Each row is a point. The points of each table are mixes of a few directions, plus a little noise. How many directions does each table use, and how many do they share? Where both have some left over, give the other angles between the two spaces (their principal angles), to ten degrees, smallest first.

First (6 x 3):
array([[  1.4,   4.3,   0.8],
       [ -4.5, -12.2,  -2.1],
       [ -0.4,  -0.8,  -0.1],
       [ -0.1,  -0.4,  -0.2],
       [  2.3,   6.3,   1.0],
       [  0.9,   2.4,   0.3]])
Second (7 x 3):
array([[-1.0, -3.0, -0.5],
       [-0.1, -0.3, -0.1],
       [ 4.0, 11.5,  1.9],
       [-1.9, -5.3, -0.9],
       [ 1.2,  4.0,  0.8],
       [-2.7, -7.7, -1.3],
       [ 0.1,  0.6,  0.2]])
Directions: first 1, second 1, shared 1

First (8 x 8):
array([[ -4.5,   1.5,   1.1,   3.8,   2.8,   4.1,   3.3,  -1.0],
       [  0.6,  -1.0,   1.8,  -1.5,   0.0,  -1.4,   3.5,  -2.5],
       [  6.9,   0.1,  -3.2,   0.0,   4.4,  -1.5, -14.7,   7.3],
       [  0.1,  -0.1,   4.0,  -2.4,   1.3,  -0.2,   7.6,  -7.9],
       [  0.0,  -0.4,  -1.7,  -1.0,  -4.0,  -1.3,  -0.7,   1.5],
       [ -2.4,  -1.9,  -0.2,   3.2,   0.1,  -0.7,   0.5,   5.9],
       [  3.2,   1.8,  -0.5,  -6.0,  -4.1,  -0.8,   0.9,  -8.1],
       [ -3.7,   0.1,  -1.4,   3.9,  -0.4,   1.7,  -0.4,   4.7]])
Second (9 x 8):
array([[-1.3, -0.8, -2.1, -2.6,  3.0, -0.8,  1.7, -1.4],
       [-0.6,  1.4,  1.1,  0.4, -0.5,  1.4,  1.0, -2.7],
       [-1.0,  1.0,  0.2, -1.0,  5.0,  0.5, -0.4, -3.5],
       [ 4.5,  2.1,  5.9,  7.5, -9.0,  0.1, -8.5,  5.7],
       [ 0.9, -0.7, -0.6, -0.3, -1.2, -3.3, -4.3,  2.4],
       [ 0.8, -7.3, -7.2, -1.8, -1.6,  2.1, 12.5, 10.9],
       [ 0.9,  2.4,  3.9,  3.0,  1.1,  1.5, -3.4, -2.2],
       [-1.0, -0.1, -1.3, -2.7,  4.4, -1.7, -1.3, -2.1],
       [-3.2,  2.3, -0.4, -2.2, -1.4,  0.4,  2.1, -7.1]])
Directions: first 4, second 4, shared 2; angles 50, 70

First (10 x 11):
array([[ 3.7,  4.4, -5.9, -2.8, -3.7,  9.4, -1.1,  3.9, -3.7,  4.2,  4.5],
       [-3.5, -1.9,  5.2,  0.1, -2.6, -0.8,  3.6,  1.8,  1.5, -5.1, -2.9],
       [ 2.5, -1.7, -3.6,  1.3,  3.1, -2.0, -0.4,  0.1,  6.5, -1.0, -1.0],
       [ 3.6, -2.4, -3.6,  2.2,  2.8, -1.5,  0.8,  2.6,  6.3, -0.2, -1.1],
       [ 1.9, -1.2,  1.3,  3.1,  2.8, -3.4, -0.4,  0.8, -6.2,  6.6,  0.9],
       [ 1.6,  4.2, -4.3, -1.9,  1.6,  1.8, -5.4, -4.8, -5.4,  6.0,  4.4],
       [ 3.4, -5.1, -0.1,  4.5,  2.4, -3.2,  4.1,  6.4,  5.6, -0.4, -3.0],
       [-5.6,  0.3,  7.5, -1.8, -6.1,  2.4,  3.8,  1.9, -3.7, -4.8, -1.7],
       [-2.0,  2.3,  0.9, -1.2,  1.4, -2.0, -3.9, -6.5, -5.4,  2.8,  1.9],
       [-5.7,  1.2,  2.5, -3.5, -1.7, -0.8, -1.0, -6.2,  4.6, -8.1, -1.9]])
Second (11 x 11):
array([[ 4.8, -1.6, -4.4,  1.4, -4.4,  2.5, -0.5,  7.0,  2.9,  0.6,  3.1],
       [-6.5,  3.0,  6.7, -3.2, -0.2,  7.7,  2.4, -2.6, -2.0, -3.9, -0.4],
       [-1.2,  1.8,  0.1, -2.6, -5.0,  3.8,  2.5,  2.9, -1.3, -2.5, -1.1],
       [ 3.3, -1.0, -3.9,  0.7, -2.1, -3.0, -0.3,  2.8,  0.6,  1.2, -0.4],
       [ 2.7, -1.9,  0.3,  2.5, -1.9, 11.0, -1.7,  6.9,  5.5, -0.4,  8.3],
       [ 2.4, -0.2, -4.1, -0.3, -1.9, -6.4,  0.5,  0.8, -1.3,  1.2, -3.2],
       [-0.5, -1.1,  1.5,  1.9,  5.5, -3.0, -2.0, -4.2,  0.5,  1.8,  0.5],
       [-3.3, -1.2,  6.1,  2.9, 10.5,  0.4, -3.5, -7.9,  1.5,  1.7,  3.0],
       [ 5.9, -1.6, -7.3,  1.1, -3.7, -6.6, -0.3,  4.5,  0.5,  2.2, -1.5],
       [-4.9,  2.5,  4.3, -2.8,  0.2,  2.4,  2.0, -3.4, -2.7, -2.5, -2.3],
       [-2.6,  1.3,  0.6, -1.5,  3.1, -8.9,  0.9, -6.7, -4.2,  0.6, -6.2]])
Directions: first 4, second 3, shared 1; angles 30, 80

First (9 x 18):
array([[-8.2, -0.5, -3.5,  1.6, -3.3,  0.0, -5.1,  2.1, -4.6,  1.8, -2.6,
        -3.7, -0.4,  2.0, -0.5,  2.3, -1.2,  0.1],
       [ 1.9, -1.4,  1.9,  2.9,  2.1, -1.1,  0.8, -0.5,  2.9, -2.2,  0.5,
        -2.7, -2.2,  2.3,  0.6,  2.0,  0.6,  3.0],
       [ 6.2, -0.3,  0.6, -5.3,  1.6,  1.3,  5.5, -2.1,  5.4, -2.2,  0.9,
        -0.3,  2.6, -1.4, -0.2, -4.3,  3.4, -0.7],
       [ 2.0,  5.3,  8.9,  3.7, 10.5, -6.5,  1.4, -5.7,  0.4,  1.1,  6.1,
         3.4,  0.2,  0.9, -2.6,  2.1,  5.0,  2.3],
       [ 0.7, -3.7, -5.6, -0.1, -8.2,  5.1, -2.0,  4.8, -1.8,  0.0, -2.9,
         2.6, -3.0, -2.3,  3.6, -0.8, -8.8, -2.0],
       [-1.7, -2.7,  5.4,  1.3,  9.5, -4.0,  0.5,  0.4,  6.7,  3.9, -0.1,
         8.8, -3.4,  7.5, -5.7, -1.9, -8.5,  0.7],
       [-6.2,  2.2, -1.7,  2.6, -7.7,  0.1, -3.4,  3.1, -8.7,  0.3, -3.9,
        -4.5,  4.2, -3.5,  1.3,  6.1,  8.6, -1.7],
       [ 1.1,  0.9, -2.9, -3.2,  0.4,  1.7, -0.3, -2.6,  0.2, -0.2,  2.8,
        -1.4, -0.6, -1.0,  0.8, -3.8, -2.4,  0.0],
       [ 4.0,  0.1, -3.0, -3.7, -5.2,  3.5,  2.5,  0.3, -0.4, -2.4, -0.7,
        -2.1,  2.7, -4.7,  2.7, -1.7,  3.5, -1.7]])
Second (10 x 18):
array([[  2.1,  -3.3,  -3.5,  -3.0,  -7.3,  -1.5,  -4.6,  -1.5,  -3.5,
         -0.1,   2.7,   2.5,   2.1,  -1.4,   0.3,  -0.6,  -7.5,  -3.9],
       [ -1.4,   1.8,  -2.9,  -0.2,   7.0,  10.7,   2.2,  -2.0,  -3.3,
         10.8,   0.2,  -5.2, -10.3,  -3.3,   6.5,  -4.8,   3.6,   4.9],
       [ -0.3,  -3.4,   1.4,  -7.6,   0.1,  -8.4,  -1.8,  -4.5,   3.5,
         -1.8,   1.6,  -0.2,  10.2,   4.8,  -7.8,  -1.1,   1.0,  -4.3],
       [  1.3,  -2.9,  -1.6,  -3.4,  -4.9,  -3.4,  -3.1,  -1.8,  -1.0,
         -1.1,   2.0,   1.8,   3.7,   0.5,  -1.9,  -0.4,  -4.3,  -3.4],
       [  0.9,   0.0,   3.8,   2.2,  -3.1,  -2.6,   3.9,   2.1,   2.6,
         -2.6,  -2.4,   3.9,   0.9,   1.7,  -1.6,   1.2,   1.5,  -0.3],
       [  0.2,  -3.2,  -4.7,  -6.8,  -0.6,   2.3,  -3.6,  -5.6,  -3.7,
          7.0,   3.5,  -2.4,  -0.6,  -1.3,   1.1,  -4.4,  -3.3,  -1.9],
       [ -1.3,   3.6,   4.2,   5.4,   3.3,  -3.1,   2.4,   4.4,   4.2,
         -7.2,  -3.0,   0.2,   2.3,   1.9,  -2.2,   4.4,   4.1,   1.5],
       [ -2.6,   3.7,  -2.0,   2.0,   8.3,   4.6,  -1.2,   0.6,  -0.9,
          1.1,   0.5,  -5.7,  -3.4,  -1.9,   2.7,   0.5,   2.5,   3.9],
       [  1.2,   0.3,   0.4,   3.5,  -3.6,   3.0,   2.2,   2.4,  -1.1,
          0.8,  -1.5,   3.0,  -4.7,  -1.6,   3.1,   0.1,  -1.5,   1.1],
       [ -0.6,   3.7,   4.6,   7.6,   1.2,  -1.8,   3.9,   5.9,   3.5,
         -7.2,  -3.8,   2.1,  -0.2,   1.0,  -0.4,   4.6,   3.4,   2.3]])
Directions: first 6, second 4, shared 1; angles 30, 50, 80
